Every row gives one point. To make a cloud, some directions were put in groups of two or more. Within a group, all points are equally far from the middle, so they leave a hole (a ring in 2 directions, a hollow ball in 3). The other directions are filled evenly. Then the cloud was stretched, turned, moved and blurred a little. Count the holes, and give their numbers of directions, smallest first.
In the rows, zero is written as 100.

Cloud (14 x 2):
[[79,161],
[112,167],
[105,63],
[144,187],
[87,153],
[44,143],
[116,117],
[117,97],
[119,121],
[111,66],
[82,117],
[54,95],
[91,165],
[157,134]]
Holes: 0

Cloud:
[[66,67,85],
[107,79,178],
[150,93,161],
[163,98,118],
[113,46,91],
[87,48,139],
[101,74,175],
[120,42,122],
[70,53,125],
[151,56,121],
[74,131,156],
[103,41,122],
[92,141,147],
[97,144,137],
[158,66,131],
[126,102,177],
[69,98,170],
[151,117,144],
[93,48,91],
[142,130,128],
[150,55,118],
[104,44,96]]
Holes: 1 (3)

Cloud (28 x 4):
[[89,79,117,5],
[94,36,89,47],
[88,87,120,6],
[84,61,57,108],
[40,97,111,144],
[91,67,127,159],
[151,102,135,99],
[93,137,124,39],
[140,69,153,47],
[60,112,158,106],
[80,102,167,62],
[108,117,55,88],
[136,123,73,41],
[120,104,151,23],
[159,102,130,34],
[44,73,83,133],
[89,137,144,67],
[75,51,157,77],
[112,89,169,103],
[140,83,107,131],
[120,110,70,122],
[131,36,92,70],
[83,55,101,21],
[136,40,110,94],
[157,96,73,54],
[101,41,123,133],
[67,72,159,131],
[71,121,133,143]]
Holes: 1 (4)

Cloud:
[[103,74,90,108,112,86],
[101,124,63,133,110,114],
[79,153,49,147,112,45],
[79,91,147,124,109,61],
[102,131,120,91,113,94],
[88,72,102,108,89,142],
[50,129,52,74,98,58],
[115,44,143,85,33,152],
[169,123,72,153,103,141],
[143,98,146,20,92,116],
[163,75,109,181,114,124],
[137,59,177,78,56,137],
[98,123,53,64,97,108],
[95,45,78,137,132,97],
[62,123,130,21,102,79],
[161,104,90,117,114,156],
[69,122,69,98,25,96],
[184,48,120,87,86,117],
[130,104,128,74,129,58],
[149,116,104,147,134,134],
[55,119,99,90,94,105],
[102,109,168,59,78,88],
[128,37,126,110,22,132],
[50,82,128,107,44,39],
[128,63,95,110,47,55],
[55,56,98,54,84,62],
[62,154,99,78,98,143],
[51,87,27,143,101,72],
[83,70,91,124,71,144],
[151,108,122,152,64,146],
[110,82,68,94,58,70],
[123,82,134,160,74,138],
[90,61,153,24,73,64],
[125,47,162,96,164,109],
[113,50,168,58,117,121],
[103,103,80,55,154,101],
[93,73,124,71,124,109],
[122,84,163,32,100,75],
[163,91,84,72,158,154],
[5,154,89,95,53,61],
[188,100,92,57,122,147],
[88,43,123,80,81,132],
[148,35,57,139,36,98],
[123,64,83,94,127,59],
[141,52,115,66,145,55],
[137,31,153,90,148,117],
[120,23,94,60,116,81],
[74,54,60,89,33,77]]
Holes: 0
